Every row gives one point. To make a cloud, some directions were put in groups of two or more. Within a group, all points are equally far from the middle, so they leave a hole (a ring in 2 directions, a hollow ball in 3). The other directions are filled evenly. Then the cloud was stretched, turned, moved and blurred a little. Count the holes, and give their numbers of directions, smallest first.

Cloud, 21 rows:
[[ 36 -16 -47]
 [ 31  -3 -43]
 [ 44 -28 -54]
 [-48  10 -19]
 [ 32 -19 -19]
 [ 11  -8  23]
 [ 57  37  18]
 [-36  42  13]
 [ -1 -30  23]
 [-38 -34  13]
 [ 59  56  22]
 [-12  10 -11]
 [ -7 -16 -24]
 [-18  62 -43]
 [ 58  17  28]
 [ 21 -38  26]
 [  3  24  -9]
 [  6  59 -72]
 [ 64  50   9]
 [  5 -42 -56]
 [-45   5  -4]]
Holes: 0

Cloud, 29 rows:
[[-67  17 -33  33]
 [ -9  35  41  10]
 [-52  -4  -9  64]
 [ 18 -76 -40 -20]
 [ -6 -38  13  56]
 [-25 -13  39 -11]
 [-12  29  26  -5]
 [-18  47 -36  23]
 [ 22  58  21  27]
 [-50 -45  -3 -28]
 [ 40   3  12 -47]
 [  3 -29  12  77]
 [ 43   0 -10 -11]
 [-25 -12  37  23]
 [-13  25 -28 -16]
 [ 19  60  43  24]
 [-15 -39 -47  74]
 [ 19  57  39  20]
 [-36  23  -2   2]
 [ 10 -14 -56 -35]
 [-54 -37 -25  37]
 [  5  -6  60  77]
 [ 34  33   2   7]
 [ 24 -27 -34  53]
 [-12 -32  41  29]
 [ 54 -22  11  43]
 [-47  -7   1   0]
 [ 65  13  30  -6]
 [-34  11  23  28]]
Holes: 1 (2)

Cloud:
[[ 37 -29  42  17 -23  -6]
 [-16  44 -38  27  26 -58]
 [-24 -16 -40 -66 -21 -35]
 [-33   4 -43 -26 -54   4]
 [-23 -10 -54  14 -40  35]
 [-34  43 -48  14 -27  -4]
 [ 35  19  67  28  -2  49]
 [ 50   3  26  -9  50 -27]
 [-28  38  32 -18 -47  34]
 [-26  11 -54  25  30  48]
 [ 29 -44  30  34 -21 -18]
 [ 52  66 -16 -37   7  17]
 [ 50  20  -9  11  55 -36]
 [-24 -48  27 -17  21  34]
 [ 42 -21  55   9  21  24]
 [-22 -63  12 -24 -11   0]
 [ -4  31 -28 -38  36 -63]
 [-29  -8 -50  -4 -49  22]
 [ 35 -24 -45  52  39 -26]
 [  8 -56  20  28  32  13]
 [-37  14   4  -9  64   9]
 [-33 -11   7 -45  43 -11]
 [ 26  31  -5  65  -6 -27]
 [ 52 -16  -6  12  59 -30]
 [-37  -5  25 -46 -26  34]
 [-46  22  35  11  49  50]
 [-36   6  34 -24  34 -20]
 [-59 -29   8  22  12 -32]
 [ 65  -3   4 -33  52  51]
 [ 11 -53  28  -9  35  36]
 [  0  53 -24 -55 -22  -3]
 [-25  -1 -66 -32  32 -36]
 [ 47 -19  20  -8 -49 -10]
 [-14  -5 -39  31 -22  71]
 [ 33  33  31 -38  40 -19]
 [-43 -34  12 -44 -17 -42]
 [-16 -31 -47 -57  21 -29]
 [ 41 -19  51   5  11 -13]
 [ 36   1 -23  71  -4 -32]
 [ 36  10  30  62  14  45]
 [-25 -46 -38  21 -57  -6]
 [ 21 -26 -37 -46 -18  47]
 [ 13 -70   7 -30   3 -10]
 [-28  45  40  34   9  17]
 [ 52 -18 -28 -25 -35  33]
 [-45   2 -59  32 -21 -10]
 [  8  34  49   0 -43   3]
 [ 22  70 -30 -30  19  -5]
 [-33  54  29  27 -22  45]
 [ 17  86 -15 -26 -23  50]]
Holes: 2 (2, 3)

Cloud:
[[  9  36 -18  39 -25  27  13 -32]
 [ 40 -19  11 -40 -29 -45  40  13]
 [-19 -45 -34 -48  46  34 -28 -16]
 [ 35 -29 -58   8 -33  27  25 -14]
 [-16  15 -45  10 -43 -63  24 -10]
 [  4  20 -23  -1 -17 -57  46 -58]
 [-22  13  -9 -24  34   1  62  13]
 [-35   9  34  23   0 -20  14 -86]
 [-36  30  -1 -49 -32  -5  33   0]
 [  9 -33 -60  18 -11  11  49  -3]
 [ 13 -31 -16  44  12 -66   6 -72]
 [-54 -38  48  -6  58 -57 -16 -28]
 [ 10 -17  21 -54  -8 -70 -27 -25]
 [-36 -60  17 -68  26 -40  30  -3]
 [-29   2  28  15 -70 -40 -10 -23]
 [ -6   8  -7  28  36  50 -40 -19]
 [-51 -17 -33 -32  37   9 -58 -16]
 [  3 -11  -1 -31 -27 -77 -14  22]
 [-28  10   0   0 -55   3 -54  -9]
 [-19 -54   4 -69  12  27  14   1]
 [-27  27  19 -23 -45 -64  21   6]
 [ 29  35 -18  28  32  29 -16 -12]
 [-43   7 -11 -65   9 -47 -33 -39]
 [ 25 -28 -28 -30 -16   3 -50 -77]
 [ -7 -49  12   9 -10  -5  76   6]
 [ 12  33 -24 -26  49  -8  31 -39]
 [  3 -60   2  -1  -6  24   2  52]
 [ 16 -26  37   7 -21 -84  32   2]
 [  8 -30  -2 -21  51  10  47  34]
 [-12 -33 -36  13  18 -51   7  57]
 [-19 -53  11  15 -14  39  10  36]
 [-59  29 -28  38   6   5   0 -52]
 [ 18   2 -28  -3 -33 -10  32 -78]
 [ 35  -9   7  22  15 -44  15 -85]
 [  9 -24 -20 -35  -9 -85   8  11]
 [-24 -75  12 -11 -10 -75 -27  -7]
 [-13 -14  26 -17 -60  -2 -45 -37]
 [ -6 -32 -34   1   3 -77  54 -16]
 [ -8  13 -10 -27  45   9  59 -22]
 [-36 -28 -48  48  29 -63  18   6]
 [-15 -27 -31 -34 -45 -49 -49 -25]
 [ -3  14  60  -9 -37  -6  13  11]
 [  5 -60   1  16  18  63   4  -3]
 [ 42   8 -24 -49   3 -44  35 -27]
 [ 45  20  16  -2  58  13   9 -21]
 [ 14   8  39 -35  -5  -5  47 -57]
 [-15   6  43  16   2   5 -55  11]
 [-27   7  13   4 -22 -67   6 -79]
 [ 23 -20  26  67  -8 -27 -33 -54]
 [-53  19  22   1 -19 -15 -41  24]
 [ 11 -12  39 -43   8 -61  -6 -63]
 [ 13 -47   5 -40  56  36  22 -19]
 [ -4  28 -59   7 -44  10  -8 -32]
 [ -8 -18 -66  36 -12 -40  38 -29]
 [-80  -2  -6  33   9 -21  -5  38]
 [ -9  28 -25 -24  -1 -45  33 -69]
 [-60 -57  18  61  -6 -32  18 -33]
 [ 54   6 -32  47  27 -32   0  11]
 [-29 -11  31   2 -28  -1 -50 -69]
 [-39 -70 -22 -52  30  -8  -5 -52]
 [-30 -20 -57  43  31   0  39  -5]
 [ 71 -13 -19   6 -14  19  36 -20]
 [  2 -53 -83 -13   6 -13 -24 -40]
 [-46 -51 -28 -23  16 -74   0  23]
 [  5 -54  -2  17  80 -35 -10  22]
 [-67 -11 -28  43  40 -12  12 -54]
 [-38 -68 -13   1 -45  10 -20  21]
 [-62 -11   0 -36 -30  29 -10 -46]
 [ 37  22   6  24  -1  48  -4 -21]
 [ 41  16  -2 -12 -11 -11  55 -51]
 [-77 -32 -42  33 -20 -16  22  -7]
 [ 31 -64  38  30 -31  -4  25 -16]
 [ 30   5  37 -23  33 -68  15 -40]
 [ -7  -2  40 -40  58 -54  -3 -44]
 [ -1 -29 -12 -15 -25 -51 -14 -88]
 [-14 -47 -22 -41  20 -15  16  54]
 [  8  -2 -17 -13 -56  -9 -34  27]
 [-11 -19  26 -53  -4 -12 -52 -61]
 [-30 -51   5  -2  47  -3 -50  35]
 [ 23 -49 -61  39  -5  19 -50 -44]
 [ 32  -4 -34   4  39 -63 -26 -48]]
Holes: 2 (2, 6)

Cloud, 104 rows:
[[ 21 -29  45  -5  33  77 -26  22 -37]
 [ 36 -37   8  -9  37  48  -4  24 -23]
 [-16 -27   3 -29   1 -30 -73  26  37]
 [ 43  15  49 -11  57  10  24  11  16]
 [ 19 -34  28 -59 -39  76 -23  28  -9]
 [ 12   5  73 -45  -7  -3  13  26  53]
 [ 16 -17 -28  24  -9  18 -31  55 -16]
 [-63 -47  19  -8  39 -28  14  -4 -11]
 [-15 -10 -16 -17  76  38 -28  17 -49]
 [-16 -12 -53   5 -35  23 -34  34 -31]
 [-52   5 -29  22 -37  -8  30  -8  11]
 [  5 -25  35  29 -34  63  26 -32 -43]
 [  0 -14  72  -2 -10  60  -8 -34  -5]
 [-53  15  24   1 -75  -3   5  66  19]
 [ 24 -22  88  -2   0  25 -10 -19  19]
 [-39 -44  19  55  -9 -47  13 -15  14]
 [-28 -26   8  39   5   3 -28  -6 -23]
 [ -7 -58   1 -17 -67 -35 -30 -19  63]
 [-45 -25  88 -48  15   3  51 -50   6]
 [-25  -2  20  15  16 -58 -42 -31  42]
 [ 15   5  80 -58  -4  22 -47  26  50]
 [-34   9  72 -37  -6  72 -43   2 -20]
 [ -1   2  59 -27 -37  -5   2 -56  61]
 [  2 -37  -1 -76  43  35 -41  15 -23]
 [-30   2  26 -54 -55  -3 -32  38   9]
 [  9 -71  41 -25 -32  46  16 -46  19]
 [ 17  40  -5  -7 -26  44  22  12  43]
 [  8 -68  22   9  11  30 -29 -11  20]
 [-70 -49  16 -27  29  31  -4 -25  15]
 [-27 -56   1 -36  -9 -17 -48 -32 -19]
 [  7 -58  28 -68  28  46 -58 -27  51]
 [ 11 -43  78 -30 -21   7  33  87  23]
 [-55  35  -1 -14 -31  25  35  32 -24]
 [ 65 -41  49   2  49 -28  37  30  25]
 [-48 -27  39  27 -30  13 -35  18 -19]
 [  7 -60  30 -44   3  45  59  -5   5]
 [-26 -63  12 -48   8  35  50  -5   9]
 [-18  37  10  23  -9  37  -8 -23  47]
 [-15 -71  64 -53 -10   1 -41 -23 -29]
 [ -3  19  64  -2  11  32   9 -40  17]
 [-27  -9  54 -41 -67 -15  -8 -29  18]
 [ 27 -25  66 -58   5  55 -35  -1  59]
 [-29  16 -21 -21  28  33  24 -52   3]
 [-18  25  40  12 -38  61  34  21  36]
 [ 33 -14  43  20  -3  47  60   2  16]
 [ 38 -31  51   9 -25  32   8  -2 -18]
 [ -7 -60  21 -34   9  76 -35  10 -30]
 [-23 -63  37 -68  27  45  -5  -7 -18]
 [-13 -41  25 -44 -24  56  65 -19  40]
 [-12 -50 -28 -39 -56  65 -55   7 -11]
 [ 24  22  37  -5 -40   8  -6 -56  47]
 [-18  -2  13   3  35 -64  36 -11  24]
 [ 29 -23  75 -27  -6  52 -26  19   0]
 [ 41 -37  61 -39  -1  48 -16 -18   9]
 [ 40 -43  83 -25   7   0  -4  -1 -40]
 [-10 -15  -7  17  55 -15   7  -2   2]
 [-43 -25   3 -20  25 -19 -14  -7  38]
 [  0  13   5 -72  16  36   5  28 -10]
 [-58 -12  59  26  21  -9  -6 -13  17]
 [ -1 -17  39  32  27 -24  -3 -46 -51]
 [ 43 -44  46 -15 -36  41 -25   1  -9]
 [-11 -59  12 -50   8  70  22  20   4]
 [-48 -39  37  17  34  59  -6  45 -12]
 [-15 -35  16 -67  18   0   5  47 -10]
 [ 13  35  32   9 -83  -7  -8 -10   9]
 [  8 -34 -12 -59 -47  25   3 -50 -11]
 [-35  -9  51 -47  -4 -21 -33 -66  47]
 [-13  15 -11  53  13  29  -2  38  19]
 [ 11 -18  24 -49  29  54  64 -48  14]
 [ -1  -5 -36 -34  -8   3 -67  11 -27]
 [-92 -14  16 -16  30  63  -2  19 -12]
 [-44  22  29  36 -37  22  31  -5  30]
 [ 49 -11  26 -48  47  28  13 -18  16]
 [-18 -72  29  13 -59  39  18  -5 -24]
 [ 11  27  56 -19  17  17   3 -29  -3]
 [  6 -22 -19 -39 -42  27  48  22  44]
 [-56  29  26   9  26  63 -35 -23 -28]
 [-37 -68  32 -12 -32 -31  41   2  50]
 [-39 -19  -3 -10 -30   8 -25  -2  81]
 [ 20 -15  34 -82  27  33 -15 -14  44]
 [-37  11  30 -33 -49  -6   1 -85  -7]
 [ 24 -18 -24  15 -11 -23  27 -33  13]
 [ -7 -35  44 -34 -49  79  26  25 -19]
 [-28 -48  44  -4   5   7  -2  84  46]
 [ 37  -8  63 -39 -22  65 -56  24  50]
 [ 19 -51 -33 -36 -27  37 -41 -26  37]
 [ 33 -41  26  12 -12 -20 -29   4 -53]
 [ 30 -47  24  49 -47  -9  -2 -16 -11]
 [ 22   2  34 -49 -31  45  16  41  54]
 [ 32   5  11  13  78  -5  -9  42  17]
 [ -1 -56  -5 -37 -22  11 -30  19 -19]
 [-47 -70  52 -22  41   1  14  18   6]
 [-42  16  54  37  17 -16   8  43  -3]
 [ -7 -48   4   8  14 -23 -27  51  40]
 [ 34 -66  11  -7 -16  13  58  -1   9]
 [-11 -28  61  38  52 -18 -22  17   4]
 [  8  -9  25 -70 -39   5 -15 -49   1]
 [ 20  -2  -2  -2  -5  51  50 -66  -8]
 [-31 -22  17  -2  52 -67  25  17  34]
 [-38  25 -33 -18 -43  30  23  20   2]
 [ 19 -42  -3  -3  12  -4  33  24 -37]
 [ 26   5  22 -46 -31  -6  15   4  47]
 [-18  31  15  32   6  20 -47  35  15]
 [  0 -42  87   5 -15   9 -19  -7  45]]
Holes: 1 (4)

Cloud, 97 rows:
[[   9    8  -63   30  -19   23   12   51  -10]
 [ -38  -17  -37  -16    6    2  -10   31   41]
 [ -39  -29   19   27  -69  -30   -5   30   75]
 [ -32    8  -16   24  -43   27   27   -6  -14]
 [   6  -71   22   36  -16  -12    0   15  -16]
 [  13  -39    2   -3   -8   44  -40   74   37]
 [ -26  -28  -17  -53  -46  -32   16  -16   -3]
 [   7   17  -62  -12  -26   15  -35  -27   34]
 [ -49  -67   27   50  -17  -29  -10   39    9]
 [ -13  -22   -5  -42   23   43   39  -10  -34]
 [ -30  -82  -13  -48   21   13   -3   25   -6]
 [ -12  -11  -36  -34   -5  -32  -83   -1    6]
 [ -12  -14   38   -3   56   45   -2   71   -9]
 [ -12  -25  -14   15  -10   27    3   33  -17]
 [  17  -35  -38   48   -9  -16   31   51   26]
 [ -58  -44  -33  -38  -17   37   -5   24   28]
 [ -33  -58   58   51    6  -57   -6   27   14]
 [  14  -61  -32    2   40    3   17   31   -5]
 [  40   38    7  -73  -22  -50   -4    2   -6]
 [   7   30   11   66   30   27  -25    7   32]
 [   8   -7   -9  -93  -53  -12   17  -26  -14]
 [  23  -47   57  -50  -39  -28   -9   13    3]
 [  -6  -15  -10   55    4    1  -36   37    7]
 [ -17  -11   35   20  -27   -4  -28   32   11]
 [ -53   16  -52  -26  -41    2  -28  -34   20]
 [  -2  -54  -32  -41  -15   50  -39   20   52]
 [  -2  -57    8   34  -45  -45   -9    1  -16]
 [ -34  -67   41  -51  -16   19   31   -1   17]
 [  -5  -15  -41   -9   27   31  -23  -23    5]
 [ -37    7   44   27    2  -12   -6   87   22]
 [  10  -65   31   45    2    5  -37  -52   -6]
 [ -15  -65    5  -48   11  -34   24   42  -45]
 [  47  -72  -37    0  -45   76   -7   73    8]
 [ -18   42   56   56   23    0   13    4   53]
 [ -28  -16   18   -9  -10    8  -49  -41   -2]
 [ -13   -3  -58   46   40   50    4   11   32]
 [ -24  -18  -14  -27  -23   34   25   23  -37]
 [  66   21   30   10  -11    7    5    7   67]
 [  -3  -14  -12  -89   30   56  -28  -31    2]
 [ -55   -5   21   11   35   47   36   29   49]
 [ -43   19   16   -7    1   14   14   36   92]
 [  25  -51  -21  -68    1   -5  -16   59   37]
 [  37  -22   22  -14   -1   19  -18   32  -21]
 [   8  -46  -50   10  -20    2   32   70    5]
 [   0  -29  -35   12  -49  -52   26   44  -40]
 [  25  -59    4   -8  -32   39  -37    5   70]
 [  45  -68    8   19   15   48   12   85   35]
 [ -30    8   15   75   -6   40  -44  -19   31]
 [   4  -15   -8   10  -39   68   35  104   46]
 [ -31   31   16  -22   42   27   -9   20   67]
 [  -6  -25  -51   -1   -5  -38  -24  -37   36]
 [  -1  -21  -42  -75  -21   42  -10   35   30]
 [ -64  -20   41  -10   -8   38  -50   21  -20]
 [  22  -26  -34   24    8    1  -46   -2   -8]
 [  -3  -76  -82  -30  -51   22  -10   15   45]
 [  47  -70  -50   11  -47  -16  -19  -24  -30]
 [ -14   -9    0    6   10   58   14   68   15]
 [  -8    2   41  -62   25   47   28   23   52]
 [ -32  -38   -8   -1   -8  -11   61   11   19]
 [  20   -2  -54    9    1   57  -27  -14   25]
 [  22  -47  -70  -29   22   32  -19   41  -19]
 [ -11  -30  -85   20   -5   -1    2  -12   44]
 [ -20  -22   13  -21  -49   26  -12  -16  -19]
 [  59  -67  -78   24  -61  -15  -26    0  -12]
 [ -26    5   37   19   42  -37  -18   16  -25]
 [  -6 -103   12  -35    9  -10  -48   24    8]
 [ -58   18   -2  -27  -10  -10  -27  -12  -46]
 [  38   -1   -5  -50    9   40   36   53    5]
 [  12  -40   -2  -45   30   29   10  -21   16]
 [  -4  -43   46  -48  -37   69   10   53  -31]
 [ -23   12    2  -41   27  -29    3  -20  -23]
 [  32   40   51   14   41   -2   -3  -14   27]
 [  31  -62    4   19  -47   83  -15   52  -19]
 [  13  -47  -16  -79  -73   34   14  -17   29]
 [  -4   14  -31   20  -25  -18    0  -47  -42]
 [ -26    7  -64    4   20   13  -27   33   27]
 [  44   -2   26  -10   20  -32    8  -18   -2]
 [  31  -23  -61  -87  -39   65   -3   10   30]
 [   5  -24   31  -12  -11   14  -36   56   56]
 [ -11  -49  -27  -46   46   28   -7   21   17]
 [   2  -13   11  -24    3   67  -10   17   -6]
 [  54  -46  -11   27   14   17   -2   61   21]
 [ -36  -18  -26  -43  -40   26  -55   52  -11]
 [  43  -17  -31    3    8   31  -42  -29  -13]
 [  12  -11  -34  -46   25  -23  -75   -4   27]
 [   5    5   -1  -62   -2   22   -7  -30  -15]
 [ -34  -48  -30  -40  -49    7   63  -24    7]
 [  12  -40   16  -57   46  -16   12   21  -51]
 [  41    2  -19  -17   33   -9    7   13  -44]
 [ -44   17  -49  -11  -51   25  -11   27  -75]
 [ -32  -11   -6  -37  -32  -22  -22   34  -67]
 [  -7  -16  -23   33  -46   48   45   21    0]
 [  22  -36  -43  -25   34   48  -53   13  -50]
 [  -1  -45  -11   45   13  -45  -34   47   31]
 [ -44  -48  -30   33  -55   42   -9   75   29]
 [  -7  -50   47   62    6   20  -22   33  -46]
 [  58   24   32   10   -2   21    3  -21   19]]
Holes: 0
